Each row is a point. Each copy is the shape, with its points in the same order, turned, moved and blurred by noise. Is it also mirrored, or only turned?

Shape:
[[ 21 -21  74]
 [-37  25 -64]
 [-35  13 -47]
 [-11  -1  99]
 [ -1 -29 -53]
 [  3  -7 -11]
 [  2  58 -31]
 [ -4  29  33]]
Copy 1:
[[-66  37   8]
 [ 53 -67 -31]
 [ 36 -55 -15]
 [-38  66  28]
 [ -9 -82 -25]
 [ -7 -30 -14]
 [ 41 -13 -59]
 [  1  22 -19]]
Copy 1 is: mirrored
Copy 2 (8 x 3):
[[ 47  -5  41]
 [-68  26 -54]
 [-44  18 -44]
 [ 68  39  51]
 [-39 -32 -46]
 [-15  -4   1]
 [-68  33  12]
 [  3  39  25]]
Copy 2 is: mirrored

Shape (7 x 3):
[[ 10  43 -71]
 [-20  35  41]
 [ 63  33 -51]
 [ 17  23 -22]
 [ -5   3  29]
 [-15 -67  51]
 [-17 -44  33]]
Copy 1 (7 x 3):
[[-16  47 -75]
 [ 13  41  40]
 [ 34   9 -72]
 [ 18  15 -32]
 [ -7  -2  25]
 [-35 -52  62]
 [-28 -29  51]]
Copy 1 is: only turned
Copy 2 (7 x 3):
[[ 96  44   8]
 [ -8  62  16]
 [ 78  35 -55]
 [ 51  36  -7]
 [ -7  29   6]
 [-49 -33  23]
 [-33 -17  12]]
Copy 2 is: mirrored
Copy 3, 7 rows:
[[-84 -58 -17]
 [-33  49  27]
 [-55 -71  33]
 [-42 -17  19]
 [-10  30  19]
 [ 56  32  -5]
 [ 32  27 -11]]
Copy 3 is: mirrored

Shape (7 x 4):
[[ 11 121 -30  12]
 [ 32  -3 -18  45]
 [ 19 -56 -14  38]
 [ 15 -26 -16  -9]
 [ 33 -54 -13  -8]
 [-21 -54 -15  39]
 [ 27  29  36  11]]
Copy 1, 7 rows:
[[-53  39  44 -86]
 [  7 -18 -48 -38]
 [ 25 -58 -61  -6]
 [ 31 -38 -10  -1]
 [ 55 -41 -27   8]
 [  0 -80 -42   0]
 [-16  27 -20   5]]
Copy 1 is: only turned
Copy 2 (7 x 4):
[[ 15 -48  83 104]
 [-48 -15  -5  42]
 [-62   3 -26   3]
 [-43 -28  13 -12]
 [-62 -32  -9 -24]
 [-43  36 -11  -9]
 [ 13 -49  -7  36]]
Copy 2 is: mirrored
Copy 3, 7 rows:
[[-57  88 -95 -10]
 [ 32  26 -17 -36]
 [ 37 -20  21 -38]
 [ -4   4  31 -16]
 [  8   4  55 -34]
 [ 20 -44   0 -29]
 [ 14  41 -19  28]]
Copy 3 is: only turned
Copy 4, 7 rows:
[[-16 121  18   3]
 [ 47  10  49  13]
 [ 51 -48  65  10]
 [ 28 -29  12   2]
 [ 50 -52  15 -16]
 [ 20 -51  72  26]
 [  3  38  49 -49]]
Copy 4 is: only turned

Shape:
[[-37 -34   5  26 -35  44]
 [-23  40  27 -64  48 -40]
 [-42  29  22 -27 -57  48]
 [-45  48 -70 -10  36  36]
 [ 45 -46 -11  42 -60 -60]
 [ 66 -46 -33  11 -30  10]
 [ 68  49 -28  32  32  29]
 [ 59 -38  23  27  33 -18]
 [  8 -24 -53  26 -13 -64]
 [ 26 -10  25  34  55 -25]
 [-30  22  26   4 -41  -7]]
Copy 1 (11 x 6):
[[  27  -46  -66   10  -23    1]
 [ -69   80  -10    1  -23  -35]
 [  22   25  -93  -20  -47   -9]
 [  28   67  -19   72  -18   24]
 [  47  -39   27  -34   -4 -101]
 [  57  -33   38  -40  -10  -18]
 [  31   23   57   21  -83    6]
 [ -26  -44   53  -18  -41  -25]
 [  32    0   28   24   22  -84]
 [ -45  -25   40   17  -48  -32]
 [   7   13  -55    1  -51  -58]]
Copy 1 is: only turned
Copy 2:
[[  9 -37 -29  26   1 -44]
 [-36   7  80  23   2  67]
 [-23 -89  11   5  19  -9]
 [ 56 -47   1  53  27  73]
 [-42  53 -78 -40  14 -10]
 [ 11  35 -44 -27  71 -21]
 [ 74   7   4 -58  35  48]
 [ 19  71  11 -34   8 -13]
 [-16  51 -66  13  13  43]
 [ 27  57  22 -18 -23  14]
 [-35 -43  -8  -7 -15   8]]
Copy 2 is: only turned
Copy 3, 11 rows:
[[ 14 -64  15  36  32 -13]
 [-35  46  22 -51  35  61]
 [  0  14  46  52  35 -28]
 [ 72  14  52 -17 -23  17]
 [-69 -75 -40 -21 -22 -39]
 [-46 -78  13  10 -55   4]
 [  5   2 -13  31 -78  54]
 [-46 -55 -35  -6 -22  62]
 [-15 -49 -15 -62 -25 -31]
 [-16 -31 -44 -19   4  75]
 [-20   6  -3  19  35 -22]]
Copy 3 is: mirrored
Copy 4 (11 x 6):
[[-38 -29  45  57  37 -11]
 [ -5  20 -12 -36 -84  41]
 [-41  10   6  85 -13  35]
 [ 51 -69   0  29 -35  51]
 [  2  23 -22  -2  69 -88]
 [-34 -33 -45  -9  76 -27]
 [ 49 -21 -40 -14  66  58]
 [-10  10   8 -69  66  -7]
 [ 30 -22  -7 -14  13 -79]
 [ 20  21  30 -67  32  10]
 [-14  37  10  48   0  -5]]
Copy 4 is: mirrored

Shape:
[[ 21  16 -18 -16  46 -51]
 [ 16  35  29   4  43 -28]
 [ 13  25  17  66  24 -42]
 [-19  17  24 -28 -59 -53]
 [ 21  20  65 -43  29  22]
 [ 11  17  81 -39 -66 -34]
 [-18  24 -39 -11  29  64]
 [ 30 -80  33  77  30 -28]
 [-48 -33   1 -37 -43  28]
 [  0 -34   4  32 -44  23]
 [-78  10 -36  -4 -17 -13]
 [-78 -65 -32 -36  12 -28]]
Copy 1:
[[  22   20  -17  -53    2   18]
 [  -3  -33  -20  -39  -18   35]
 [  38  -46   31  -31  -27   20]
 [  19   -9  -48   -5  -83  -45]
 [ -32  -49  -77   -2   -4   25]
 [  18  -55  -89   16  -79  -27]
 [ -65   29   13   33    6   27]
 [  56  -86   31   -1   50  -36]
 [ -37    4  -29   52  -27  -67]
 [  14  -32    7   62  -12  -34]
 [ -33   31   27    0  -52  -54]
 [ -33   29    2  -21   12 -108]]
Copy 1 is: only turned
Copy 2 (12 x 6):
[[-16   8 -47 -64 -41 -50]
 [  6  23 -67 -27 -27  -4]
 [ 28 -29 -84 -22   2 -27]
 [-46 -64 -14 -12 -45  13]
 [-19  57 -17   7 -33  35]
 [-56 -48 -29  32 -74  48]
 [ 33  39  42 -55  11 -21]
 [-17  17 -78  48  49 -91]
 [-47 -26  63   0  15 -12]
 [ -8 -25  17  47  14 -41]
 [-18 -57  12 -68  23 -23]
 [-82 -24  30 -47  33 -63]]
Copy 2 is: only turned
Copy 3, 12 rows:
[[ 49   9  66  -6  20  43]
 [ 51  21  11   4  30  54]
 [ 56  -9 -13 -24  59  13]
 [ 35  51   2 -22 -46 -26]
 [  4  46 -14  27 -14  83]
 [ 15  89 -36 -30 -41   7]
 [-10 -35  20  85   6  24]
 [-12 -54 -17 -91  45  50]
 [-29 -14  -3  15 -71 -10]
 [-35 -22 -26 -11   4 -17]
 [ 38 -43  19  29 -46 -30]
 [ 12 -65  56 -17 -81  16]]
Copy 3 is: only turned
